Every row gives one point. The points of each table are mixes of a few directions, plus a little noise. Count the directions of each table, and those that both share. Where both have some left over, give the other angles between the two spaces (their principal angles), to ten degrees, smallest first.
(in the rows, 128 means zero)

First (4 x 3):
[[177 208 158]
 [112 103 117]
 [126 125 127]
 [ 93  78 109]]
Second:
[[ 72  39  95]
 [133 137 131]
 [124 121 127]
 [141 153 135]
 [171 199 153]
 [103  88 113]
 [149 163 142]]
Directions: first 1, second 1, shared 1

First:
[[143 224 110 171]
 [148  97 165  92]
 [110  68 132 106]
 [110 142 102 149]
 [125  92 138 109]
 [134 179 114 154]
 [145 177 130 141]
 [102  43 131 100]]
Second:
[[182 121 112 100]
 [ 54 139 151 164]
 [212 117 101  84]
 [117 130 132 134]
 [204 118 105  90]
 [103 132 136 141]
 [ 57 138 149 164]
 [ 92 132 138 146]]
Directions: first 2, second 1, shared 0; angles 60

First, 7 rows:
[[135 156 146  71 155 144 160 133]
 [118 146 153 143 142  92 124 167]
 [ 76  75  66 153 104 122 116 114]
 [154 114 110 101 161 119 159  43]
 [203 189 158 127  93 154 105 161]
 [133 139 200 150 126 156 109 177]
 [ 75  73  65 152 120 105 125 101]]
Second, 10 rows:
[[145 132 113 177 206 157 141 183]
 [132 178 161 114 135 154  79  90]
 [103 103 131  77  66  90 119 100]
 [125 119 127 119  94 115 139 111]
 [151 199 164 144 161 179  85  96]
 [160 120 100 203 163 150 195 169]
 [116  73  98 124  97  91 173 151]
 [116  95 109 122 139 108 138 159]
 [111  84 111 105  70  87 157 120]
 [122 176 165  96 153 151  52 100]]
Directions: first 5, second 3, shared 0; angles 40, 60, 80

First, 9 rows:
[[139  87 173 157 139 130 142 145 112 133 150]
 [118 191  90  96  73 194 172  88 124  72  95]
 [117  89 185 126 100 102 137 171  97 135 135]
 [165  99 153 165 161  68 109 152 127 151 134]
 [ 93 148  90 101 135 167 119 102 149 130 134]
 [169 108 143 158 121 172 160 114 100  98 121]
 [132 133  68 110 160 104  68 117 147 158 114]
 [ 81 112 141  91 121  62  83 173 132 172 135]
 [137 183 107 147 142 151 162  89 162 102 134]]
Second, 8 rows:
[[165 154 156 115 144 106 132 126 140 102  91]
 [114 154  80 138 136  92 157 134 134  59 129]
 [ 97 131 111 145 135 144 121 117 144 156 175]
 [ 73  65  87  86 121 153 117 134 129 202  96]
 [161 117 159 140  84 147 157 128  99 136 103]
 [207 136 249 130 152 143  44 124 114 152 161]
 [101 156  89 139 139 115 157 119 156 111 140]
 [108 109  92 131 113 123 139 141 109 106 129]]
Directions: first 5, second 5, shared 2; angles 50, 60, 90

First (10 x 14):
[[132 100  93 162 141 106 118  59 108 132 121 143 184 123]
 [129 150 125  73 149 171 165 249 136 167 172 116  70 129]
 [145 112  67 124 172 109 116 114 101 148 158 138 150 138]
 [138 154 149 106 119  98  83 126 138  85 122 115  83 157]
 [106 172 234 108  60 157 139 185 178  88  90 104  56 126]
 [121 101 125 178 113 112 123  42 119 118  96 142 190 113]
 [126 158 182 112  95 115 100 137 154  82 105 112  78 146]
 [125 125 131 136 123 130 131 119 129 128 122 130 136 123]
 [147 118  63 108 180 119 123 146 102 158 172 134 133 139]
 [111  91 110 172 128 162 182 104 116 174 121 146 200  85]]
Second:
[[117 137 115 129 138 122 137 112 117 127 138 113 108  98]
 [ 39 206 120 144 143 104  89 119  44 119 134 193 119  95]
 [135 125 153 129 110 136 101 160 136 128 108 172 169 184]
 [133 121 110 125 140 125 153 104 131 129 142  88  98  90]
 [148 109 118 124 133 130 151 114 146 131 136  89 110 109]
 [197  67 126 115 121 145 168 125 193 136 129  62 123 138]
 [ 78 174 137 138 127 118  89 140  81 122 121 192 145 138]
 [134 121 108 125 141 124 155 101 132 129 144  82  94  84]
 [232  39 160 112  94 162 146 168 228 138 102  98 177 218]
 [ 68 181 132 139 132 114  90 134  72 122 125 190 137 126]]
Directions: first 3, second 2, shared 0; angles 80, 80

First, 8 rows:
[[200 249  94 130 148 130 105  80 169 128 115 143 165 176 100  33  98 156
   89 169]
 [ 95 139 131 107 120  86  92 149 186 170 110 164 171  83 100  96 104 129
  151 120]
 [143  88 133 148 133 168 168 119  61  89 148  87  77 160 163 182 159 120
  115 126]
 [ 39  28 160 111 104  96 123 186 134 159 127 142 126  52 133 192 138 103
  181  85]
 [147 157 120 129 133 129 123 115 136 126 125 131 136 141 121 106 120 135
  118 138]
 [167 163 116 139 138 147 137 103 115 109 131 116 120 164 132 111 130 137
  105 146]
 [148  97 131 148 134 167 165 116  64  89 147  89  81 163 160 174 157 122
  112 128]
 [ 85 103 139 112 117  98 110 155 157 156 120 149 147  83 115 133 120 121
  156 111]]
Second:
[[117 142 114 124  81 104 106 119 159 119 134  65 119  70  81 105 101 137
  112 119]
 [ 71 114 104 130 175 136 109 146 135 162 114 230 177 127 122 121 103 123
  158 137]
 [ 98 141 107 142 130 118 118 139 137 144 116 145 131 128 118 113 114 131
  122 132]
 [123 121  92 179 151 163 144  90  69  67 132  81  87 164 141 148 107 128
   94 145]
 [180 103 219  74 123  67  91 110 196 112 104  96 167  94 136 136 108 113
  173 116]
 [179 157 135 123  90 159 191 161  95 158 150 116  77 178 165 137 220 141
   95 117]
 [118 124 112  87 109 166 143 165 128 174 170 179 146  81  95 118 168 129
  149 117]
 [124 149  94 189 117 133 141 102  88  79 122  52  68 173 143 136 116 140
   71 139]
 [141  98 177 100 175 112 110 127 151 134 103 187 176 141 155 144 114 109
  173 129]]
Directions: first 2, second 5, shared 1; angles 70

First (10 x 24):
[[165 144 114 148 131 114 122 132 131 154 151 132 144 162 131 118 121 130
  129 152 121 157 120 139]
 [143 190  59 145 131  91 102 125 118 170 190 129 114 172 102  94 139 135
  136 217 125 179  88 161]
 [116 120 108 113 122 109 134 181 149 144 173 143  79 104  92  97 151  63
  164 249 145 119  80 197]
 [136  61 197 121 122 152 155 154 152 115  90 140 139  90 148 148 124  94
  135  87 135  85 144 121]
 [120 174  77 129 135 118 112 106 107 121 148 112 124 160 119 117 122 161
  118 143 118 158 132 128]
 [ 79  86 167 100 117 143 141 142 138 107  99 136  97  59 118 139 150  95
  140 118 148  73 120 128]
 [140  62 185 112 134 172 166 147 141  65  73 117 156 116 164 158  90 122
  118  47 117  92 196 110]
 [146 183  79 143 142 126 111  85  98 115 134 102 159 194 142 130 100 196
   99  90 103 176 163 100]
 [104  88 178 112 127 163 145 110 124  81  67 118 145  97 154 162 115 147
  110  25 126  88 175  81]
 [130 172 116 157 118  90  92  99 121 209 156 150 124 127 110 116 169 138
  131 155 143 151  63 115]]
Second:
[[156 142 129 150 139 129 127 112 133 142 156  82 152 208 139 100  72 141
  102 152 109 188 159 132]
 [146 102 159 139 121 116 136 162 158 172 156 136 116 126 118 104 130  72
  146 200 141 133  96 165]
 [ 93  50 210 106 114 141 157 174 173 136 123 127  88  66 113 112 133  39
  151 184 156  81 106 164]
 [ 97  90 189 126 118 131 137 135 159 158 143  98 102 119 113  95 110  74
  127 189 146 129 113 148]
 [175 122 126 140 131 131 131 133 118 120  92 176 169 111 158 173 151 157
  134  40 120 105 138  97]
 [123 106  84  86 130 141 151 183 119  52 100 179 108  62 124 164 166 113
  165 111 128  62 135 155]
 [161 177  94 156 136 112 106  96 110 155 145 123 157 183 137 124 120 175
  111 115 112 176 130 109]
 [108 115 129 108 130 143 139 132 126  91 113 119 120 115 128 135 120 128
  126 114 127 111 149 129]
 [ 88 172  67 107 127 121 107 101  86  96 102 162 113  77 116 163 182 180
  133  70 132  93 114  97]
 [132 202  94 161 138 112  91  52  99 161 151  82 155 212 133 110  96 202
   84 109 109 205 142  86]]
Directions: first 4, second 5, shared 4

First:
[[132 122 122 119 116 127 139 107 129 103 138 145 137 135 120 124 134 103
   93 130 120 126 118 133 145 143 136 162 123 151 129 139]
 [130 152 159 106 109 127 148 149  62 135 112 145 158  87 141 121  80 145
  141 134 157 144 131 113 110 156 116 106 153  68 125 121]
 [134 154 163  96  97 126 162 140  46 120 113 161 172  80 139 118  71 133
  121 137 160 147 125 113 116 173 118 122 157  68 125 126]
 [130 107 102 137 134 128 121 100 176 107 146 127 112 163 114 131 167 101
   96 125 102 115 119 142 152 117 142 166 106 186 131 141]
 [124 102  94 156 153 129 101 109 205 127 145 104  90 175 115 137 183 115
  122 121  96 110 127 144 145  91 140 145 100 192 132 134]
 [134 154 164  95  96 126 162 141  45 120 114 161 173  80 139 117  70 132
  121 137 160 147 125 113 116 174 118 123 157  68 125 126]
 [127 111 106 141 139 129 115 111 173 119 141 119 109 158 118 132 162 113
  113 124 107 117 124 139 143 111 138 149 110 172 130 135]
 [130 145 150 111 112 127 145 140  80 130 118 143 152  99 137 123  93 137
  133 133 148 140 129 118 117 151 120 116 146  87 126 124]
 [111 106  94 192 194 134  59 156 236 193 128  48  49 176 130 149 192 173
  211 112 103 109 154 138 108  34 124  64 101 160 131 107]]
Second:
[[156 118 100 124 131 103  69 146 182  68 153 111 178 152  95  86 141  62
   92  76 136 118  61 162 151 146 188 185  75 206 190 153]
 [116 125 146 127 124 123 159 117 110 162 109 140  90 119 131 155 150 169
  150 175 139 116 162 110 116 107  83 119 181  78  90 141]
 [129 148 120 138 142 135 112 149 119 135 120 120 126 131 136 111 122 142
  139 118 152 152 144 129 117 116 130 129 137 119 125 121]
 [136 150 118 129 132 142 114 142 113 111 131 129 151 128 133 100 102 114
  112 100 142 161 129 139 127 144 150 138 113 138 140 114]
 [103 104 148 116  95 173 191  86  94 123 144 144 136 101 163 176  50  97
  115 109   7 112 117 106 148 182 141  25  37 151 116  55]
 [123 126 148 114 112 118 171 102  99 144 113 156 106 116 124 151 152 156
  124 183 147 118 154 110 124 122  83 149 192  81  92 154]
 [114 124 141 136 137 129 144 125 128 172 111 124  86 124 134 156 150 172
  166 162 130 113 159 111 112  97  90  95 163  88  98 129]
 [140 107 122 116 120  99 116 119 160 104 140 131 139 140 100 123 162 100
  107 132 130  98  91 140 143 133 139 169 129 155 148 165]
 [139 154 107 152 159 132  74 172 146 130 125  99 137 141 128  89 126 137
  145  93 170 162 136 144 112 105 149 136 122 137 147 120]]
Directions: first 2, second 4, shared 1; angles 40

First:
[[152 118 135 119 118 131 137 135 147 121 124 117 119 139 127 123 118 106
  122 112 136 111 136 133 116 106 143 142 137 110 122 121]
 [ 62 157 113 151 158 120 100 108  73 146 136 159 151  98 131 144 160 194
  145 174 111 181 107 117 163 188  90  89  99 179 149 143]
 [197  98 144 105  97 137 159 150 186 110 119  96 105 159 125 112  95  57
  109  81 146  71 151 140  90  66 168 170 155  76 105 112]
 [105 138 122 136 137 124 118 120 111 135 133 139 135 116 129 134 138 151
  134 144 121 145 121 122 140 147 114 114 118 146 135 133]
 [ 35 171 106 159 172 118  87  99  51 154 141 171 158  87 131 151 175 223
  154 192 101 203  97 114 178 212  76  71  91 201 157 150]
 [ 54 164 109 151 163 121  95 107  68 149 136 162 152  94 131 146 165 202
  148 179 107 189 105 117 166 194  86  83  98 184 150 143]
 [220  86 149  97  85 139 168 154 203 103 114  87  98 168 126 106  82  36
  105  65 153  55 158 144  80  46 180 185 165  57 100 109]
 [195  99 145 104  98 136 158 149 182 109 120  98 108 157 127 113  96  62
  110  84 145  77 150 140  94  71 165 167 155  78 108 113]
 [137 125 129 126 124 129 129 130 135 126 128 127 125 133 128 126 125 121
  126 123 129 121 130 130 123 122 132 133 131 123 126 125]]
Second:
[[144 123 131 124 120 130 134 132 142 125 126 121 122 136 128 124 119 112
  123 118 134 117 133 129 121 115 137 139 135 117 123 124]
 [248  75 158  88  74 141 180 165 225  96 110  73  90 180 125 100  70   7
   96  49 160  35 166 146  66  22 195 200 176  37  91 100]
 [152 119 133 120 117 128 138 135 147 122 126 117 122 137 127 122 120 105
  122 113 135 111 136 131 115 110 140 143 136 110 121 125]
 [160 113 137 116 112 132 142 139 155 119 123 114 117 142 125 120 112  94
  121 105 136 102 140 132 112  99 147 148 141 103 118 122]
 [ 46 165 108 154 166 120  94 105  61 151 139 165 154  93 130 148 169 209
  150 183 107 193 105 114 170 199  82  78  94 190 152 146]
 [127 129 127 128 130 128 127 128 127 129 129 130 129 126 129 129 130 130
  129 130 126 130 127 130 129 130 127 126 126 130 129 128]
 [ 77 151 116 145 153 121 106 113  86 143 135 151 146 106 129 141 154 180
  141 163 116 168 110 120 155 173  97  97 108 167 144 140]
 [ 63 157 112 150 157 122 100 108  75 146 139 159 151  98 130 144 160 194
  145 174 111 181 106 116 162 186  91  90 102 178 147 141]
 [ 80 148 117 144 150 122 107 114  89 141 136 149 145 108 129 141 151 176
  141 161 115 166 111 120 153 171 101 101 109 165 143 139]
 [ 77 150 115 147 151 123 107 112  86 144 135 150 144 105 129 140 153 178
  142 162 114 171 112 119 155 173  99  97 108 167 145 138]
 [234  80 153  94  80 141 175 162 215  99 114  78  93 177 124 102  76  21
  101  55 155  43 162 145  71  34 189 192 171  48  95 104]]
Directions: first 1, second 1, shared 1

First:
[[123 119 125 128 142 139 129 122 136 120 122 128 133 139 109 128 123 138
  137 155 118 136 146 109 130 113  93 123 129 131 118 129]
 [160 156 147  92 126  83 145 192 117 173 128  76 158 114 164 159 114 137
  139 100 174  60  77 156 118 166 210 155 119  93 167 180]
 [136 141 132 128 106 111 128 136 115 142 136 127 121 112 160 127 137 111
  112  83 142 115  98 157 127 152 184 136 126 125 144 128]
 [144 148 136 121 108 101 131 150 114 150 137 114 129 110 166 135 133 113
  116  81 153 101  87 162 125 159 199 142 123 116 153 140]
 [135 127 131 114 144 124 135 146 133 135 122 109 144 135 117 141 117 145
  144 151 134 112 132 116 125 124 116 133 128 118 130 148]
 [102 100 113 147 150 169 120  86 145  92 120 156 118 152  79 111 129 140
  137 185  89 176 185  86 135  85  30 107 136 152  91 101]
 [119 121 123 138 128 139 124 113 130 117 128 142 122 132 118 120 131 126
  126 135 117 144 141 120 131 118 107 122 130 137 120 115]
 [105 111 114 158 121 158 114  79 132  97 133 171 101 134 111 102 143 114
  113 134  97 178 159 117 135 106  82 109 134 156 103  84]]
Second (11 x 32):
[[141 128 150 112 125 104 115 155 137 143 123 135 128 136 104 121  73 145
  160 161 143 107 124 140 143 123 101 133 152  95 134 162]
 [145 128 160 105 123  95 110 165 141 150 122 138 128 139  95 119  51 152
  172 173 149 100 123 144 149 123  91 136 161  82 135 176]
 [120 127 111 140 131 145 137 108 121 115 130 123 129 123 147 133 168 115
  104 103 117 143 131 120 116 130 148 124 111 152 124 102]
 [140 128 151 113 124 106 116 153 136 143 123 135 128 135 106 122  77 144
  158 159 142 109 125 138 141 124 102 133 150  98 132 160]
 [139 129 153 110 124 103 114 157 137 144 123 135 127 136 103 121  69 146
  162 162 144 106 123 140 145 123  99 134 152  93 134 164]
 [127 128 126 130 128 131 130 125 127 126 129 127 128 127 131 129 133 127
  124 125 126 130 128 127 126 128 131 127 125 131 126 124]
 [124 128 119 134 129 137 133 119 124 122 130 125 128 125 136 131 147 122
  115 116 123 134 129 124 123 130 137 126 120 140 126 116]
 [144 129 158 107 124  97 110 163 140 149 122 138 127 137  97 119  55 150
  169 170 146 101 123 143 147 122  94 135 159  85 135 173]
 [119 128 110 140 131 146 137 108 121 116 132 123 128 122 146 133 171 115
  103 103 117 144 131 120 117 132 149 124 110 153 124 102]
 [102 128  77 164 135 180 157  69 108  93 139 112 129 111 180 143 249  91
   57  56  95 172 136 103  94 138 187 116  76 199 116  53]
 [110 128  93 153 133 164 148  88 114 104 135 117 129 117 164 139 212 102
   81  78 106 158 133 111 104 135 168 119  93 177 120  77]]
Directions: first 2, second 1, shared 0; angles 50

First, 8 rows:
[[122  87 133 119 123 101 110 126 125 116 125 103 118 132 126 131 138 133
  120 125 122 127 126 132 148 113 143 120 132 141 133 122]
 [116 171 118 146 154 155 129  83 170 145 111 128 123 120 110 109 101 121
  115 134 128 107 139 130 112 128 119 147 146 127 124 134]
 [113 118 123 146 135 117 107 114 154 121 121 106 112 115 144 132 117 135
  124 128 131 125 115 138 127  91 127 130 135 142 117 119]
 [152 105 146 142  75 144 173 249  70 175 187 141 147  82 183 150 134 119
  150 131 136 182 138  66 110 103  79  96 114 118 127 125]
 [121 135 136  95 138 115 126 106 113 105 103 126 124 159  91 111 139 114
  121 129 122 118 141 129 141 146 142 144 139 123 148 145]
 [132 123 115 152 137 139 119 107 165 147 135 127 130 112 136 134 118 143
  121 126 127 115 120 147 124 133 132 119 123 137 111 114]
 [120 192 122  90 151 124 123  85 108  58  87 164 129 190 101 123 140 121
  151 128 132 113 112 164 125 169 151 165 115 102 140 150]
 [148  93 129 133 112 129 136 154 121 156 153 129 140 113 135 136 139 137
  125 124 123 135 132 120 136 143 130 103 117 133 124 118]]
Second, 11 rows:
[[154 126 120 152 122 142 134 119 143 167 139 137 148  98 136 135 126 133
  125 126 126 122 131 142 115 154 128 110 125 136 102 113]
 [122 127 126 124 132 128 126 126 135 122 129 126 122 137 126 128 125 132
  125 127 129 126 123 128 133 123 131 130 126 126 132 130]
 [ 65 131 124  92 156 119 107 121 146  64 122 112  78 189 108 113 112 144
  122 130 135 124 103 113 165  77 136 161 121 111 175 155]
 [ 96 127 113 122 152 138 113 113 166 109 134 122 102 154 118 122 111 151
  118 128 133 115 107 128 150 106 135 139 115 122 147 136]
 [ 98 126 107 136 157 148 110 102 188 124 142 128 103 148 123 124 104 161
  113 126 131 106 105 137 153 115 136 134 108 120 144 131]
 [144 124 115 154 131 147 128 114 160 161 141 136 138 106 134 135 121 142
  122 124 127 117 126 143 121 150 130 111 120 135 109 113]
 [100 128 115 127 152 139 113 111 167 115 134 126 105 151 121 122 111 152
  119 127 130 115 110 132 148 112 136 137 114 120 145 135]
 [162 133 166 102  82  88 155 172  23 114  99 126 159 110 136 130 168  71
  152 132 123 164 164 108  96 137 114 130 159 132 118 134]
 [134 124 110 156 139 149 122 109 174 159 145 134 131 115 132 134 114 151
  117 125 129 112 118 145 128 144 134 115 115 132 114 115]
 [188 130 159 126  77 102 160 165  35 153 108 135 182  81 146 140 168  73
  150 130 121 158 170 120  82 164 113 110 159 142  93 117]
 [141 131 149 112 107 104 142 151  73 118 112 126 141 121 130 130 148  98
  140 131 126 146 148 115 113 129 122 131 146 131 125 132]]
Directions: first 5, second 2, shared 1; angles 50

First, 8 rows:
[[161  70 135  86 146 115 111 108 171 106 223  94 127 110  56 149  63  82
  106  62 158 135 128  90 127  81 136 111 152 114 121 173]
 [130 131 121 177 126 132 119 135 137 140 114 162 153 117 145 130 152 140
  108 157 147 155 164 144 141 168 133 127 146 125 125 128]
 [140 136 136 115 140 138 116 115 152 122 140 119 123 124 111 129 133 126
  134 133 125 114 107 147 109 122 119 140 119 127 116 133]
 [107 190 144  37 132 150 150 112  96 108  83  69  58 167 140 101 143 145
  209 134  47  41  12 151  73  76  97 166  49 151 122  89]
 [125 123 121 150 120 121 132 138 122 136 121 145 140 126 140 130 130 129
  117 132 138 146 153 123 144 143 135 120 140 126 135 127]
 [121 121 125 115 122 121 139 131 111 126 128 122 120 135 130 127 114 124
  130 113 123 126 127 108 135 115 131 120 126 132 135 127]
 [140 119 125 173 132 131 112 128 152 137 134 156 156 110 129 135 143 130
   99 146 155 157 166 143 138 161 134 125 152 119 121 138]
 [105 133 113 168 104 118 148 153  88 148  82 160 141 135 174 124 145 146
  118 148 130 150 168 116 159 158 139 116 138 132 147 111]]
Second:
[[164 122 153 135 143 155  90 104 193 117 162 124 132 107  77 133 146 115
  124 127 154 140 126 133  92 152 123 152 127 126 104 155]
 [113 125 121 121 117 114 145 137 101 131 120 125 122 135 140 126 117 126
  129 117 123 128 131 109 139 117 134 117 129 130 141 123]
 [124 111 141 118 104 128 139 139 112 123 122 118 113 134 110 127 116 116
  138  97 131 143 139  64 127 135 137 131 118 140 146 136]
 [156 119 136 129 151 139  99 107 183 118 172 126 137 111  94 137 125 116
  115 128 149 130 122 156 112 128 121 136 136 117 106 150]
 [150 124 130 129 152 134 104 108 169 121 164 125 137 113 104 137 126 117
  116 132 141 125 121 162 117 123 123 132 139 119 106 144]
 [ 95 221 114 188 122 152 137 142  91 157   7 177 134 147 227  97 226 197
  157 240  83 107 114 224 123 187 108 155  97 139 121  67]
 [124 110 117 113 130 112 139 129 116 126 146 117 131 132 128 133  99 120
  119 108 128 126 129 117 144 103 133 112 139 123 137 131]
 [ 91  91 115  91  91  88 180 161  44 129 119 108 106 152 142 126  65 114
  131  63 114 130 147  29 171  84 152  89 134 138 177 121]
 [136 132 125 132 143 131 118 120 146 127 141 128 139 122 127 132 128 129
  122 139 131 122 122 157 127 123 123 126 134 121 118 130]]
Directions: first 3, second 3, shared 2; angles 90

First:
[[243  75 249 126 230  83 144 116 209  76 193  44 120 147 232 148 125 154
  137  16 142 101 137 142  94 157 178  66 133 139  59  72]
 [ 93 144  92 129  97 142 123 131 104 143 108 153 130 122  97 122 129 120
  125 161 124 136 126 124 138 119 113 147 127 125 149 145]
 [ 56 161  52 130  64 156 118 135  78 161  87 181 133 116  63 116 130 112
  122 198 119 145 123 119 150 110  97 166 125 121 172 163]
 [147 119 147 128 145 121 131 126 141 120 139 115 127 131 145 131 128 132
  129 110 130 124 129 130 123 133 136 118 129 130 117 119]
 [150 118 151 128 148 119 131 126 144 118 141 112 127 132 148 132 127 133
  130 106 131 123 130 131 121 134 138 116 129 130 114 117]
 [131 127 131 128 131 127 128 128 130 127 130 126 128 128 131 128 128 128
  128 125 128 127 128 128 127 129 129 127 128 128 126 127]
 [ 31 172  26 130  42 166 114 138  60 172  73 199 135 112  40 111 130 106
  121 222 116 151 121 117 157 104  86 180 124 119 186 176]
 [103 139 102 129 106 138 124 131 111 139 114 146 130 124 105 124 129 122
  126 152 125 134 126 125 135 122 117 141 127 126 143 140]
 [202  94 206 126 194  99 138 121 180  95 170  74 122 141 195 141 126 145
  134  56 137 110 134 137 106 147 160  88 131 135  83  92]
 [123 130 123 128 124 130 127 128 125 130 125 131 128 127 124 127 128 127
  128 133 128 129 128 127 129 127 126 130 128 127 131 130]]
Second:
[[195 145 102 167 121 136  86  95 120 127 117  88 155 141 114 150 155 145
  176 158 163 139 124 124 133 125 109 127 135 193 106 130]
 [141 167  94 136 110 146  94 112 129 151 109 127 151 126 109 138 136 145
  149 172 166 149 120 124 143 126  99 149 142 155 149 143]
 [119 153 101 171 110 121 117  94  61 113 101 141 179 125  91 119 156 107
  142 161 118 113 122 123 109 120 103 164 120 153  99 125]
 [ 86 131 130 107 101 102 142 146 136 142 115 152 102 117 116 112 108 134
  107 132 128 144 131 124 142 112 114 137 132 116 150 132]
 [ 61  86 182 109 102  37 189 160 121 109 120 159  70 106 124  86  95 119
   79  81  88 125 144 126 125  94 130 121 116 103 105 106]
 [147 147 161 173 166  98 132  76  73  82 127 123 210 125 137 116 160 106
  133 111 113  85 120 131  75 142 120 164 121 136  62  89]
 [ 80 149 156  34 148 152 142 178 231 180 150 156  88 113 175 128  74 163
   82 113 165 159 122 131 160 150 130 126 155  54 225 142]
 [174  87 146 101 184 189 129 154 186 127 181  93  96 148 183 158 121 128
  130  85 120 117 131 140 130 162 186  73 124  96 143 133]
 [148  87  80 156 109 173 118 139  95 120 133 112  98 148 104 144 145 102
  152 140  93 122 136 130 135 120 159  93 106 146 114 151]]
Directions: first 1, second 5, shared 1

First (10 x 32):
[[132 161 131 164 129 114 127 134 145  88 153 111  99 111  99 120 142 138
  124 141 131 134 122 107 144 138 107 127 110 113 152 139]
 [136 129 159 146 167  61 135 155  90 108  99  95 129 102 154 105 120  72
  149 187 176 133  90 149 137 145 204 162 153 117  99 141]
 [125 104 113 106 102 163 124 119 149 157 141 158 116 157 123 148 120 140
  105 103 117 120 169 101 135 100 100 108 140 160 146  95]
 [146  63 113   9 110 228 122  77 141 233 111 162 228 188 175 148 123 162
  124  89  24  97 135 161  66 103 120 121 104 182  62 119]
 [164 145 168 147 169  71 131 149 116  98 126  82 125 102 145  99 134  73
  135 220 145 128  84 118 144 142 194 170 123 133  99 143]
 [103 138 132 163 141  81 137 151  92 104 102 123 116 103 129 123 120 111
  152 119 189 141 118 156 136 147 152 132 156  91 135 139]
 [159 178 165 145 181  89 131 130 111  78 123  60 174  80 138  85 151 122
  163 192  95 130  32 175  96 182 175 171  68  80  76 204]
 [123 146 106 134 102 170 122 110 163 121 158 142 119 134  98 138 140 174
  113  89  93 127 147 109 126 125  65 103  99 121 159 130]
 [ 84  74 107 117 101 124 135 142  99 177  92 183 103 159 143 162  94 106
  122  75 201 129 195 127 149  93 135 105 212 152 152  69]
 [109 145  90 148  79 176 120 114 178 119 176 163  77 146  74 153 136 183
   94  66 111 131 189  78 149 107  30  83 116 135 199 102]]
Second, 11 rows:
[[181 130 191 154 109 135 139 133 126 109 143 128 162 141 119  96 145 161
  126 150 175 132 132 101 135 174 159 167  90 150 121 150]
 [ 85 171  87 140 184  72 121 158 210 113  93  50  48 183 140 142  44  69
  176 165  92 197  16 113  83 149 163 127  72 155  42  98]
 [168 139 141 116 107 137 127  89  97 149 158 194 135 111 122 145 175 161
   86  98 185  96 149 133 156 112  77 124 124 130 130 142]
 [ 96 133 107 134 156 107 127 153 164 115 102  78 101 147 136 126  86  95
  160 154  90 162  85 123 100 138 159 124 117 132 104 113]
 [ 47 127  83 134 151 114 123 175 170 113  88  45 102 150 133 126  58  79
  176 148  38 161 104 135  93 127 175 121 145 122 127 101]
 [192  95 208 158 125 135 148 144 122  96 130 118 180 125 128  76 153 154
  138 172 163 146 136  93 126 187 183 167 100 133 135 152]
 [ 51 170  86 116  46 170 106 134 102 157 157 146 138 141  95 165 117 156
  101  54  90  55 212 179 158  71  81 125 187 143 184 118]
 [103 160 129 132  53 163 118 130 103 142 160 150 156 141 101 140 136 171
   98  78 127  70 195 154 157 104 100 142 156 149 167 133]
 [127  71 100  87 138 155 129  88  68 158 130 195 151  60 141 143 185 130
   99  95 123  88 192 154 150  73  80  83 202  69 192 130]
 [147 126 116 119 169 103 130 113 145 128 118 131  96 124 145 136 128 106
  131 144 144 156  77 117 115 131 122 115 101 122  91 124]
 [203  85 157 118 171 120 144  91 104 128 126 174 138  86 150 114 184 132
  113 151 183 143 112 104 132 142 119 116 114  98 118 146]]
Directions: first 4, second 4, shared 0; angles 40, 70, 90, 90
